Each row of a before or after table is a point. One or more steps were done to the points. Then noise was added and the rows were shuffled. The steps act on columns, c1 being the first. What was done? A step turns or swaps two columns, mirrors them in a line or flattens them onto one, adds a multiple of one to another, or multiplies or shifts one. Angles are multiples of 10 degrees, from the lower column toward the higher: turns from -170 to 170, lines from 10 to 170 but not 90. Use the fewest steps. Two steps may share a column if one is a turn and the other turns, adds or multiplies; they go together, in the order done. Otherwise the lowest column goes first.
In the rows, 128 means zero.

Before (14 x 3)
[[128 114 144]
 [126 111 129]
 [130 168 145]
 [125 114 126]
 [123 120 148]
 [140 137 143]
 [153 117 141]
 [129 115 139]
 [137 129 136]
 [134 137 137]
 [126 119 132]
 [124 116 150]
 [133 111 134]
 [137 116 128]]
After (14 x 3)
[[153  95 178]
 [133  77 142]
 [136  92 141]
 [124  86 122]
 [130 248 147]
 [128  86 144]
 [129  89 141]
 [134 155 146]
 [123 104 140]
 [124  92 144]
 [126 101 129]
 [140 155 161]
 [136 131 149]
 [127  77 126]]
Steps: add 1.5 times c1 to c3; multiply c2 by 3

Before (12 x 8)
[[ 78  74  96  96 181 114  97  99]
 [133 103 195 184  97 114 142 111]
 [116  78 121 136 144  64  95 152]
 [ 77 108  85 176 149 148 118  40]
 [100  77 170 189 105 131  96 150]
 [ 82  96 162 131 111 120 134 160]
 [184 156 171 160 190 139  47 123]
 [ 67 111 151 148 183 156  78 155]
 [125 149 118 176 113 108  93 153]
 [169 108 137 128 152 124 142 150]
 [ 89 107 114 193 187 177 125  81]
 [168 140 105 152 204  62 133  58]]
After (12 x 8)
[[129 108 137 128 144 146 140  80]
 [126  74  98  96 165 167  97 188]
 [149 108 116 195 113 204 127 185]
 [ 75  96 162 131 126 109 135 151]
 [105 151 119 177 136 104  94 120]
 [146 104 195 184 123  95 142 131]
 [208 140 107 151 223 161 134 128]
 [159 157 172 160 149 187  47  82]
 [ 74 111 150 148 132 189  78 169]
 [100  80 120 135 190 109  93 126]
 [178 108  84 177 123 157 117 217]
 [ 94  79 170 188 115 107  98 141]]
Steps: mirror c1 and c8 in the line at 150 degrees; turn c5 and c6 by 60 degrees

Before (8 x 14)
[[102  78 160 181 191 118  98 133 116  94  94 167 153 154]
 [137  94 120 194 127  78  91 151  49  98 130 141  73 155]
 [103 170 146 138 102 117 104 133 129  86 119 159  73  26]
 [107 112 122 115 189  76 247 106  37 128 149 172 123 171]
 [185  91 109 117 150  87  71 113 110  72 122  68 129 140]
 [153 190 200 128 122 137 107 127 102  99 130 136 175 158]
 [110  99 126 113 117 161 194 109 124 180  86  57 172 129]
 [167  96 125 143 118  77  81 112 127 113 152 172 132 126]]
After (8 x 14)
[[ 72 111 121 162 186 106 250 103  41 131 120 158 126 171]
 [131 190 201 128 121 152 106 127  99 102 131 129 171 161]
 [159  96 128  55 116 107 195 158 126 183  88 123 172 132]
 [117 167 147 160 101 105 105 134 128  87 125 128  75  23]
 [ 78  99 126 171 119 169  85 101 130 114 127 129 131 130]
 [ 91  92 111  68 151 185  69 126 111  75 112 120 126 141]
 [118  81 159 182 191 107  97 162 115  93 114  90 152 148]
 [ 80  96 123 160 124 133  89 137  48  97 149  74  69 154]]
Steps: swap c1 and c6; turn c4 and c12 by -70 degrees; turn c8 and c11 by 60 degrees

Before (8 x 24)
[[121  91 108  91 148 176  75 127 147 154 113  90 168  95 131  85 117 133
  117 166 103 109 149  99]
 [137 122 113 137 117 180 130 107 105 121 143 102 154 132 163 133 152 125
  126 105 112 121 122 106]
 [125 104 108 133 132 145 142 131 152 127  94 115 122 111 124  99 124 102
   58  95 153 154 127 134]
 [138 200 166 130 161 138 141 134  99 128 146 114 120  91 199  90 117 132
  118 153 119 116 107 122]
 [134  98 163 116 151 132 159 102  35 106 144 127 161 156 193  90 113 107
  130 125 134 188 107 126]
 [126  91 117 136 126 129 147 131 126 108 149  90 154 117 209  94 161 127
  128 169 110 103 169 120]
 [133  92 118 135 127 118  68 128 152 111 114 151 124 103 125 128 113 125
  135 122 122 152 137 146]
 [ 97 115 112 120 140 136 153  94 137 112 100 122 120 111  10 172 128 121
  121 130 109 122 115  83]]
After (8 x 24)
[[140 122 113 136 117 104 123 107  99 120 143 102 153 133 114 128 151 125
  126 104 112 121 122 107]
 [119  91 108  90 148 110 192 128 153 153 114  91 169  95 141 104 117 133
  117 167 104 109 149  99]
 [125  92 117 136 127 116 148 130 125 108 150  90 155 118  53 161 160 128
  128 169 110 102 168 120]
 [136  98 163 116 151 117 146 102   7 106 144 127 162 156  69 174 113 107
  129 125 134 187 108 126]
 [134  92 118 135 128 132 158 128 160 112 114 151 124 103 128  77 113 125
  136 123 121 152 136 145]
 [124 105 107 133 133 123 147 130 160 128  94 115 122 110 137 154 124 102
   58  95 153 154 127 133]
 [ 88 116 112 120 140 142  77  95 141 114 101 122 120 110 241 127 127 121
  121 129 109 122 115  82]
 [140 199 166 131 161 114 155 133  90 128 145 114 119  92  66 158 117 133
  117 154 119 117 107 123]]
Steps: multiply c1 by 1.3; turn c6 and c15 by 160 degrees; multiply c6 by 0.4; turn c7 and c16 by 120 degrees; multiply c9 by 1.3

Before (12 x 64)
[[ 77 187  75 116 106 114 174  98 106  99 164 153 162 114 117 158 135 144
  129 113  90 142  80  99  96 190 100 143 195 116  72 147 137 197 178  93
   89 138  89  78 137 146 175 150 132 105 174 153 195 150 102 173 161 164
   87 119 186  92 166  67 111 113  83 168]
 [132 142 115 106  79 110 184  50 110 178  49 119  83  98 114 183 146 199
  174 172  92 133 147 126  72  84 172 144 135  98  79 114 174 177  95 125
  123 133 147 153  74 144 124 144 152 140 117 133 171 177 180 143 167 175
  108 150 118  52 141  91 152 133 143 112]
 [ 99 149  88 156 175 155 114 117 110 183 131  67 164 183 106 167 164 175
  116 106  81 141  83 137 157 130 168  94  97 114  87 128 142 115 120 113
  124 109 181  44 166  99 153 172  89  96 139 133 131 146  87 104  66 108
  169 179 113 164 145  96 106 107  73 160]
 [ 81 180  66 213 152 187 109 133 136  91 129 123 111 118 141 182 129 155
  133  93 112 226 149 174 168 100 120 169 101 169 173 116 138 144  86 175
  100  73 166 140  87 126 135  95 189 162 140 154 144 194 161  88 188  86
  111 142  82 109 115  57  88  66  90 134]
 [102 159 186 194 117 159 105  65  67  75  62 138 108 141 110 225 160 193
   96 124 144 218 125 137 138 155 183 162 184 105  95 140  90 142 179 180
  155 121 180  67 157  34  96 116  80 171 153 123  89 128  95 126 183  82
  142 127 120 140  88 151 148 164  92 108]
 [ 52 190 179 204 175 188 107 109 164  77 158 123 133 173 140 159 145  97
  179  94 138 135 112 118 181 109 165 114 137 140 118 120  75 155 167 140
   81 159 134  63 146  54 117 126 125 163  73  80  89 111 176 154  85  74
   98 113 134 150  85  77 109 101 172 155]
 [168 147 130 183  66 156 213  79 127 185 127 127  70  94  85 118  75  89
  110 134 162 155 132 126 148 171  84 152  83  57 138 126  80 146  92 175
   72 161  91 155 117  62 163  85 132 125 157 125  90 170 128  89 136 178
  168  91 111 114  67 138 178 153 103 117]
 [129  77 141  99 138 179 106  89 159  87  88  36 113  89 151 199 105 157
   83 146  94 121 102  82 141  90  66  69 182 144 174  80 187 118 163 212
   83 164 170 102 122 129 168  60 140 116 170  51 149 132 185 173  71 128
  163 143 117 162 138  85  90  86 178 110]
 [122  96 112 173  66 178 130  55 127  74 108 109 112  64 154 158 114 145
   93 159 194 152 149 188 157 190 143  90 115 167 107 133 131 144 165 127
  139  86 112 139  97  94 133 165 108 155  93 103 119 164 133 199  78 139
  177 177  86 160 158 152 160 153 148 134]
 [ 86 129 165 147  92 122 140 149  48 194 159  71  76 124 143 125 105 174
   73  90  96 203 198 117  88 162  96 113 184 145 156  49  81 114 202 158
  111  64 180 119 184 146 138 157 162 127 122 115 148 164 124 155 104 120
  132  92 127  66 162 105 154  82  73 138]
 [143 141 163 169  85 204 120  59  55 133  93 110 133  71 149 167  73 120
  152 203 191 193  81 183 133  98 103  67  76 120  61 167 156 130 147  89
  160 155  88 130 152 148 184  86 142  90 135 147 201 210 182 126  95 121
  100 118 103 108  95 124 140  87 149 198]
 [ 77 129  98 209  96 139 116 163 122 141 116 127 130 100  69 122 164 140
  115 128 145 216 138 109  60 152 128 129 163 150 126 133 103  92 191 119
  139  82 146 134 155 137 181 137 109 101  75 152 151 197 168 172 167 144
  198  78  83 121  97 111 111 108 157 218]]
After (12 x 64)
[[133 140 114 106  80 112 186  50 109 178  49 118  83  98 165 183 148 199
  173 170 140 133 146 125  71  84 173 145 135  98  78 113 175 176  96 123
  124 133 147 153  74 146 125 144 151 139 118 133 170 176 178 142 168 176
  109 151 118  75 143  93 152 133 145 111]
 [ 99 149  88 155 176 156 114 118 111 182 130  67 164 184 176 165 164 176
  120 106 142 140  82 139 156 130 169  94  97 116  88 128 141 114 118 112
  123 110 181  45 166  98 152 172  91  96 140 134 130 147  88 105  66 108
  169 180 114 184 144  95 106 104  74 161]
 [122  95 113 171  66 178 130  56 128  74 106 111 112  66  61 157 115 146
   92 159 105 152 151 188 158 189 144  90 115 168 107 133 131 144 164 128
  136  88 112 139 100  93 133 165 108 156  94 104 118 164 133 198  78 139
  177 178  86 181 158 150 160 155 148 135]
 [ 78 187  76 115 107 115 175  97 104  99 165 152 161 112 162 159 137 144
  128 114 145 141  81 101  97 189 100 142 196 116  71 147 138 198 178  92
   90 137  89  79 140 145 176 149 134 105 172 155 196 150 102 171 162 165
   85 120 188 111 166  68 111 114  83 168]
 [101 161 187 192 117 159 103  66  67  73  60 138 108 142 127 226 160 193
   96 124 104 218 126 136 138 155 184 162 182 106  93 141  93 141 179 180
  154 122 180  69 157  36  96 116  81 172 155 123  87 129  96 126 184  82
  144 128 120 158  88 151 149 165  92 107]
 [167 146 130 182  66 157 213  80 128 185 127 128  69  93 129 118  76  90
  111 137  73 155 133 126 146 171  84 153  84  57 141 126  79 145  92 176
   75 161  89 154 118  63 163  84 134 126 157 127  90 172 129  87 136 176
  168  91 110 134  66 137 177 154 104 116]
 [ 53 189 180 203 177 187 106 108 163  79 161 123 134 175 112 160 143  95
  178  95 129 136 113 117 180 108 163 113 137 141 118 121  75 156 169 139
   81 161 135  64 145  56 117 122 124 163  72  82  92 109 177 155  85  74
   98 113 133 171  86  79 109 101 173 155]
 [ 82 181  68 213 153 186 109 131 137  92 130 123 113 119 131 181 129 156
  134  93 148 228 149 175 166  99 118 168 102 168 173 116 139 144  85 177
  100  73 166 143  87 126 135  95 189 162 141 155 144 196 161  87 190  85
  112 143  82 128 115  59  89  64  90 135]
 [ 87 130 166 148  94 122 141 148  48 193 160  69  77 125 145 126 105 171
   73  89 161 203 198 115  86 163  95 115 184 145 155  50  81 115 200 156
  110  63 180 119 183 147 138 157 162 126 122 114 146 163 124 154 106 119
  133  92 129  86 163 105 153  82  72 138]
 [143 138 163 167  86 205 121  59  56 134  93 108 133  73  66 168  74 121
  151 204 103 192  81 181 132  96 101  65  76 122  61 168 156 130 147  90
  160 156  87 132 151 149 185  85 142  89 135 147 201 210 182 124  94 122
  100 118 103 127  95 126 141  87 148 198]
 [131  77 141 100 135 178 106  88 159  86  88  36 113  89 139 198 105 157
   82 146 168 120 103  82 142  91  67  68 183 145 173  80 188 117 162 210
   82 165 170 101 123 129 170  60 140 116 169  48 149 134 186 173  70 128
  163 142 117 183 137  84  91  85 179 109]
 [ 76 129 100 210  96 139 115 163 122 141 117 126 128 100 151 121 163 140
  115 126  72 217 137 107  60 151 128 129 163 150 127 134 104  92 190 119
  139  82 148 136 156 137 181 137 108 100  76 150 151 196 169 173 167 142
  198  79  83 142  97 110 111 107 157 218]]
Steps: turn c15 and c21 by 130 degrees; shift c58 by 20

Before (11 x 64)
[[ 94 155  67 132 148 131 161 129 162 185 174 149 128  64 194  91 148 115
  174 149 134  89 143  90 130 227  76 121 202 172 160 104 103 151  79 113
  184  72 123 184  77 113 178 177 148 178 119 110 146  96  87 181 106 106
  130  89 158  63 129 183 117  86 151 204]
 [ 94 106 110 145 180 101 117 104 110 142 188 155 148 130 121 124 151 175
  158  99 162  88  91 127 170 120 102 161 153 140 190 162 163 159 117 107
  167 128 114 109 124 143 128 159 180 131 183 121 130 119 128 157 183  81
   96 115  88  94 176 116 125 144 164 114]
 [126 175 107 110 142 112  99 116 149  89 114 123 117 140  54 126 127 140
  172 140 160 196 111 184  91 118 105  86  71 129 123 137 115  64 120 123
  136 172 106  91 114 143  69 121 104 133  85 198  96 115 118  89 108 132
  125 133  73  97 123 115  57 163 160  53]
 [125 115 109  97 135  61 100 138 181 107  90 122  87 155  65 129 138 139
  177 110 154 183 106 126 129 113 131  72  86 104 138 172  74  87  94  72
  132 161 129  72 167 164 112 110  85 102 105 167  65 140  66  84 153 124
  116  99  86 118  91  69  91 134 184  77]
 [114 236 147 141  61  72 156 184 214 148  66  53  73 151 164  92  92  53
  181 187  65  90 166 133  52 198  60  41  77  75  95  27 106 108 194  95
   95 192 181  98 176 222 191 110 134 128  38 146 140 174  79 134  53 161
  203 148 187 141  91 170 192 179 145 142]
 [ 97 115  85 123 138  98 116 139 111 111 105 115 119  95 128  79 190 185
   80  81 118 136 118 155 131 114 134 125 175 127 130 184 167 175  92 134
  150 104  91 144 107  86 103 122 147 152 147 100 162 127  74 134 169 139
  138 109 102  94 163  93 129 141 120 126]
 [117 108  94 110 154 170 161 120 110 175 171 145 154 134 104 127 196 131
  134  99 130  51  87  71 159 170 147 125 161 168 171 150 148 162 129 156
  194  93 108 161  86  87 170 162 154 162 115  94 167 123  72 145 161 124
   91  93 169  88 186 164 188 138 142 160]
 [135 181 139 165 154 151 172 186 138 225  41  53 117 129 157  57  94  53
  165 183  68  86 157  67  88 188 115 150 110  71  96 131 173 169 152  57
  148  87 178 111 138 189 116 166 172 103  95  79 166 171 122 203 112 122
  148 164 168 161 157 140 106 124 108 144]
 [141  94  82 133 179  96 130 152 126  98  85 108 151 124 113 160 175  88
  155  83 170 144  40 176 139 148 148 134 131  98 168 166 143 127  96 119
  144 157  90 119 128 103  69 173 145 159 147 191 128 123  73 114 160 107
  139 132  76 115 154  54  74 156 144  77]
 [104 117  80 114 174 126  83 110  88 135 160 165 148 104 122 110 197 140
  131  93 136 123 120  81 172 164 168 141 154 152 180 131 167 145  99 138
  130 163  81 168 122  79 141 178 154 135 158 168 171 154 104 139 153 123
   63  93 102 106 132 104 140 120 156 117]
 [135 166  97  85  71  65 124 167 198  51 113 107  49 199  88 127  86  96
  179 167  97 181 104 154  39 134  30  77 109  74 110 116  87  98  93  95
  106 156 133  93 139 138 128 115  71  76  59 209  53 130 129 112 113 128
  157 146 134 136  41 113 105 155 153  61]]
After (11 x 64)
[[ 93 128 111 146 179 103 118 103 108 141 190 153 150 120 122 121 150 175
  157 100 162  91  91 131 169 118 102 163 153 138 188 134 164 158 118 108
  164 130 114 110 123 141 128 158 180 162 185 123 128 119 130 156 181  82
   94 144  65  93 175 117 124 144 166 116]
 [129 129 109 109 142 114 100 118 151  90 112 123 117 118  55 142 127 142
  176 140 159 196 109 185  91 120 104  84  70 129 124 134 114  64 119 124
  137 170 110  91 113 143  69 120 105 134  82 199  97 112 119  88 110 132
  124 115  40  97 125 113  56 161 158  55]
 [ 97 111  86 125 136  98 117 138 110 110 105 114 119 147 128  79 192 183
   83  82 119 135 118 153 130 112 129 125 174 128 133 151 163 173  90 134
  149 104  90 142 106  85 104 123 148 184 144 100 161 128  73 136 171 140
  138 168  85  94 164  92 132 142 120 127]
 [133 109 136 166 154 152 171 186 138 225  40  53 116 146 155  85  92  53
  165 184  69  88 159  67  88 189 115 150 111  73  95 104 173 168 153  58
  147  88 179 108 141 188 118 166 172 128  94  81 166 170 121 201 112 121
  147  76 191 161 156 138 107 124 110 145]
 [104 121  79 115 176 126  81 109  88 135 159 167 147 129 122 110 196 140
  130  94 135 121 120  83 171 166 167 141 154 153 180 132 168 144  97 138
  132 163  78 167 122  77 140 177 154 134 157 167 170 153 104 137 154 123
   62 189  86 105 132 104 141 121 156 116]
 [137 131  96  85  71  66 127 168 198  50 114 107  51  70  87 139  83  96
  178 169  97 179 105 155  38 133  31  77 108  71 110  75  86 100  93  95
  105 157 134  94 137 141 127 115  70 115  58 208  56 129 129 112 113 129
  156  76 135 138  42 114 108 156 153  62]
 [115 125  95 109 155 168 161 120 108 172 171 146 152 103 105 119 194 132
  136  99 130  50  87  71 158 167 147 126 160 168 171 160 149 162 129 153
  195  94 106 159  87  87 168 160 155 150 113  93 169 123  70 145 161 123
   92 181 190  89 187 165 187 138 146 161]
 [126 127 106  96 136  64  99 138 181 108  89 120  87  89  62 123 137 139
  180 112 153 182 106 126 128 113 130  74  86 103 138 102  74  87  94  72
  134 162 127  73 168 165 113 111  85 170 107 167  66 141  68  82 154 126
  116 162  60 117  92  69  91 134 184  77]
 [113 129 149 142  61  73 157 183 214 149  64  52  75 117 166 129  95  53
  180 187  65  91 166 132  51 197  58  39  80  75  95 129 105 111 195  94
   96 190 180  98 179 221 191 109 132  26  38 145 138 173  78 135  51 160
  205  89 223 140  93 169 193 180 143 142]
 [ 95 121  68 134 150 131 162 130 163 183 173 146 130 165 194 104 150 115
  174 147 134  88 144  88 130 228  76 122 200 172 163 178 105 153  76 111
  184  72 122 186  78 114 177 176 150 106 118 110 143  95  88 181 107 108
  128 210 176  64 128 182 116  87 151 204]
 [142 135  83 132 180  96 129 155 128  99  87 105 148 135 115 148 174  87
  153  85 170 145  42 175 139 149 148 132 131  99 169 160 145 127  96 117
  144 158  91 119 127 103  70 171 146 166 148 192 130 123  71 113 160 107
  138 125  47 114 155  56  74 157 146  77]]
Steps: flatten c2 and c16 onto the line at 70 degrees; multiply c56 by 1.6; turn c14 and c56 by -160 degrees; swap c32 and c46; multiply c57 by 1.6

Before (9 x 64)
[[ 78 100  97  99 130 107  88 130 136 124 162 101 132  73 152  99  42 184
  123 153 160 165 138 190 135 164 171 131 213 209 134 154 109 119 109  63
   98 122  78 172 147 116 183 150 157 140 168 134  79  40 151  76 119 103
  171 165 140 118 117 158 122  74 165 119]
 [ 87 152 164 133 125  90 117 165 101 127 126 111 226 151 106 248 153 142
  145 170 133 144 144 178 133 122  85 128 137 135  85 128 151 184  94 121
  178 127 125 127 171 116 141 146 113 152 133 137 106 132 175  62 131 114
  175  90  88 169 152  91 129 185 163 128]
 [ 92 138 113  50  98 109 106  80  61 136 190 123 114 122 102 111 100 134
  133 104  61 109 103 132  89  88 124  95 191 132 187 124 138  60 153 151
  169 106 175  67 143 120 134 150 193 102  91 127  87 156 153 155  73 108
  113  98 106 101 151 102 116 181 134 141]
 [111 109 183 145 118  89 134 116  80 193  66  90 140 182 131  70 144 150
  139 123 116 136 129 116 169 156 109  84 130 179 154 157  97 110 142 155
  146 131 115 161 143 146 151 129 141  85  80 105 119 139 178 163 165 101
   97  70 107  63 120 145 120 141  99 186]
 [ 62 137  64 100 152 117 102  64 177 104 110 150  99 155 198 144 151 113
  158  66 153  85 149  99  99 190 127 114 158 144 152 187 137 172 110  55
   98 158  69 117 104 179 166 133 222 124  83 158  99 122 105 109  60 155
  122 115 118 142 148  85 147 172  41 232]
 [ 24 133  80 120 135 203  88 127  82 177 147  97 134 174 182 109  73 165
  139 135 161 197 136 100  94 102 139 142 151  77 126 170 172 159  92 155
  123 127  47 113  97 143 126 121 117 129 126 112 129 128 165 139  92 131
  128 142 112 154 177 183  18 148 132 147]
 [141 129  97 119 151  72 108 156 103 115 182 151 140 106 129 131 113 113
  118  84 112 197  68 162  85 201 106 169 110  77 126 156  87 156 135 121
  133  97 165 122 107 139 183 197  98 211 119 131  90 190 139  90 128  89
   98  97 119  94 183  93 137  87 172 135]
 [103 121 130 120 141  99 113 148 121 172  95 107 110  97 143  85 134  90
  101 114 117 162 126 141 110 164  74 152 101  98  98 111  59 215 129 160
   78  60 157  94 123 149 121 138 116 146 131 156  84 169 143 168 138 151
  143 180 131 135 126 112  90 136 172  96]
 [ 49 109 118 106 126 131 131 149 101 107 129 116 188 127 154 100 134 104
  142 150  98  77 110 156 148 186 136 155 135 126 126 170 159 124 129 173
  120 123 142 170 129 160  93 211  84 123 139 143  74 110 121 116 132 100
  181 141 125  74  59 100 119 179  82 130]]
After (9 x 64)
[[ 49 113 121 105 126 135 135 151  99 106 128 115 159 130 136 101 131 103
  100 150  97  77 110 149 150 186 135 154 137 125 125 170 161 128 129 172
  119 123 144 168 104 159  92 213  83 125  77 141  73 109 118 105 132 116
  181 139 129  82  57  97 120 177  82  99]
 [101 124 130 117 142 101 112 144 122 173  96 106 123  99 127  81 131  91
  151 113 123 165 122 162 105 164  72 151 102  98  99 110  62 214 129 150
   76  62 157  94 113 150 119 138 116 144 148 160  86 170 145 156 140 153
  143 182 133 145 124 114  89 137 174  88]
 [ 90 151 162 133 127  90 120 164 101 126 124 111 165 151 159 250 151 141
  112 170 131 145 144 135 134 123  86 130 136 134  82 127 149 185  96 122
  178 128 123 128 160 117 140 142 110 146  38 134 109 132 177  48 130 113
  176  90 127 167 151  89 134 187 163 139]
 [112 109 182 146 119  87 135 117  82 195  61  90  85 183 142  68 141 150
  105 125 118 135 128 136 171 156 112  82 132 182 154 158  95 113 143 171
  146 134 116 163 133 148 148 129 144 100 101 105 120 136 177 166 168 116
   95  71 127  50 121 144 123 137 101 150]
 [ 91 138 113  50 101 112 106  80  64 134 191 123  85 121 136 111 103 136
  109 103  59 112 102 144  90  86 124  95 190 133 187 126 139  57 154 154
  168 104 176  65 159 120 135 151 192 114 126 126  88 157 156 145  71 121
  114  95 127 104 150 103 124 183 132 123]
 [ 26 133  77 121 133 206  88 126  82 175 144  95 129 173 116 110  74 168
  133 134 163 198 135 107  95 100 141 142 152  76 122 169 170 157  93 161
  122 128  45 114  68 141 128 122 121 132 123 114 127 132 166 148  92 118
  127 140 143 150 176 183  24 151 131 146]
 [138 128  97 117 151  72 108 156 104 119 182 149 122 104 107 131 111 113
   88  84 111 198  68 136  85 198 109 169 108  76 125 154  88 157 136 128
  132  93 166 124 118 139 184 198  96 188 114 129  93 189 141  76 129 138
   95  95 128  93 183  93 139  88 171 126]
 [ 74  98  98 101 130 108  86 128 134 124 163 100 169  76 155  98  40 185
  105 152 161 166 136 156 136 162 173 130 211 208 134 150 108 119 114  66
  100 122  78 174 117 114 183 150 160 137 140 136  78  40 149  49 120 131
  170 167 129 117 121 158 119  75 164 137]
 [ 61 135  65 103 153 116 104  62 177 105 109 153  75 151 130 144 153 113
  159  66 154  85 152  97  99 192 126 114 157 144 153 189 140 170 110  95
   95 161  72 120  55 180 167 133 225 126 134 157 100 120 107 127  58 100
  124 113 124  98 148  85 148 170  37 248]]
Steps: turn c13 and c47 by -70 degrees; turn c15 and c41 by -70 degrees; turn c19 and c54 by -90 degrees; turn c24 and c52 by -30 degrees; turn c36 and c64 by -20 degrees; turn c58 and c64 by 20 degrees; multiply c46 by 0.7; flatten c57 and c61 onto the line at 100 degrees
